Each row is a point. Each table stands for the endless flat space through its points: a line for two points, a plane for three, and so on. The two share one point or none. Which?

First:
[[-0.20  0.18 -0.05]
 [-0.11  0.12 -0.02]]
Second, 2 rows:
[[-0.17  0.13 -0.19]
 [-0.17  0.19  0.11]]
They share: [-0.17  0.16 -0.04]

First, 2 rows:
[[ 0.24  0.06 -0.11  0.35  0.20  0.26]
 [ 0.24 -0.19 -0.01  0.20  0.10  0.26]]
Second, 2 rows:
[[ 0.28 -0.11 -0.10  0.29  0.11  0.20]
 [ 0.36 -0.15 -0.20  0.35  0.05  0.08]]
They share: [ 0.24 -0.09 -0.05  0.26  0.14  0.26]

First (4 x 9):
[[ 0.08 -0.19 -0.37 -0.42 -0.11 -0.15  0.01  0.03 -0.16]
 [ 0.00 -0.14 -0.29 -0.33 -0.01 -0.15  0.08  0.00 -0.16]
 [-0.30  0.08 -0.21  0.18  0.42  0.04  0.04 -0.40 -0.12]
 [ 0.03  0.12 -0.10 -0.42 -0.02 -0.31  0.15  0.16 -0.02]]
Second (5 x 9):
[[ 0.21 -0.03 -0.18 -0.09 -0.34 -0.36  0.39 -0.19 -0.13]
 [ 0.05  0.04 -0.05 -0.14 -0.08 -0.21  0.33 -0.11  0.03]
 [-0.16  0.13  0.13 -0.10  0.28 -0.02  0.07  0.03  0.08]
 [-0.19 -0.06 -0.15 -0.34  0.16 -0.23  0.21 -0.07  0.07]
 [ 0.27  0.30  0.00  0.08  0.05  0.32 -0.01  0.15 -0.27]]
They share: [-0.06 -0.03 -0.21 -0.25  0.08 -0.16  0.11 -0.03 -0.12]

First, 4 rows:
[[ 0.16 -0.25 -0.06 -0.03 -0.08  0.16  0.31  0.08 -0.25 -0.01  0.04 -0.23]
 [ 0.00 -0.25 -0.18  0.17 -0.12  0.24  0.29  0.16 -0.23 -0.19  0.20 -0.27]
 [ 0.22 -0.23 -0.04 -0.09 -0.04  0.17  0.30  0.08 -0.27  0.05  0.02 -0.25]
 [ 0.06 -0.33 -0.16  0.03 -0.20  0.37  0.40  0.06 -0.21 -0.13  0.12 -0.39]]
Second (4 x 12):
[[ 0.19 -0.43 -0.17  0.33 -0.01 -0.04  0.32  0.21 -0.29 -0.12  0.31 -0.04]
 [ 0.08 -0.28 -0.16  0.27  0.02  0.03  0.35  0.09 -0.12 -0.16  0.29 -0.14]
 [ 0.01 -0.25 -0.11  0.03 -0.31  0.26  0.02  0.45 -0.65 -0.12 -0.05 -0.16]
 [-0.28  0.02 -0.39  0.07  0.01  0.28  0.47  0.32 -0.32 -0.36  0.05 -0.34]]
They share: [ 0.02 -0.22 -0.14  0.17 -0.08  0.13  0.25  0.17 -0.24 -0.16  0.17 -0.18]

First:
[[ 0.00  0.20  0.07  0.02  0.13  0.13  0.34  0.14  0.29 -0.09 -0.20 -0.04
  -0.16 -0.13  0.07 -0.15  0.17  0.09]
 [ 0.12  0.19 -0.04  0.00  0.04  0.19  0.45  0.29  0.38  0.01 -0.16  0.00
  -0.14 -0.21 -0.08 -0.27  0.29  0.16]
 [ 0.12 -0.06 -0.09 -0.10  0.09  0.39  0.20 -0.06  0.13  0.11 -0.06  0.20
   0.06 -0.31  0.07 -0.27  0.19  0.41]]
Second (2 x 18):
[[-0.23  0.30  0.07 -0.09  0.13  0.16  0.12 -0.05 -0.04  0.04 -0.20 -0.16
  -0.37 -0.11 -0.06 -0.03 -0.04  0.18]
 [ 0.02  0.05  0.07  0.16  0.28  0.11  0.42  0.15  0.31 -0.16 -0.15  0.04
  -0.02 -0.11  0.29 -0.23  0.11  0.08]]
They share: no point

First (5 x 24):
[[ 0.13 -0.35 -0.22  0.20  0.03 -0.05  0.14  0.11  0.11 -0.26  0.11 -0.04
  -0.04 -0.09  0.04  0.14 -0.17  0.14 -0.01  0.34  0.24 -0.01  0.15 -0.13]
 [-0.22 -0.26 -0.43  0.41 -0.09  0.08  0.39 -0.02  0.15 -0.40 -0.39 -0.03
  -0.13 -0.04  0.12 -0.23 -0.23 -0.30 -0.40  0.11  0.17 -0.43  0.02 -0.09]
 [-0.03  0.13 -0.46  0.23  0.28 -0.13  0.22 -0.14  0.04 -0.21 -0.33 -0.14
  -0.10  0.02 -0.06  0.24 -0.45  0.25 -0.06 -0.04 -0.01 -0.04 -0.10 -0.06]
 [ 0.16 -0.41  0.17 -0.04  0.37 -0.27  0.08  0.18  0.02 -0.11  0.37 -0.10
   0.14 -0.08 -0.16  0.14 -0.06  0.53 -0.09  0.51  0.16  0.08  0.07  0.01]
 [-0.05 -0.01 -0.36  0.27  0.18 -0.03  0.24 -0.10  0.14 -0.23 -0.21 -0.08
  -0.16 -0.06 -0.02  0.18 -0.37  0.15 -0.10  0.06  0.03 -0.06 -0.02 -0.12]]
Second, 3 rows:
[[ 0.06 -0.11 -0.18  0.29  0.17 -0.12  0.26 -0.04 -0.25 -0.09 -0.37 -0.28
  -0.03 -0.25  0.10 -0.06 -0.18  0.11 -0.43  0.29  0.12 -0.28  0.08 -0.33]
 [-0.04 -0.41 -0.28  0.24  0.37 -0.12  0.16 -0.34 -0.10 -0.34 -0.12 -0.33
   0.27 -0.20 -0.10 -0.21  0.07  0.31 -0.38  0.19  0.02  0.02 -0.12  0.02]
 [ 0.04 -0.07 -0.10  0.24  0.15 -0.16  0.24  0.14 -0.16 -0.08 -0.28 -0.19
  -0.07 -0.14  0.04  0.07 -0.31  0.11 -0.32  0.31  0.20 -0.36  0.10 -0.28]]
They share: no point
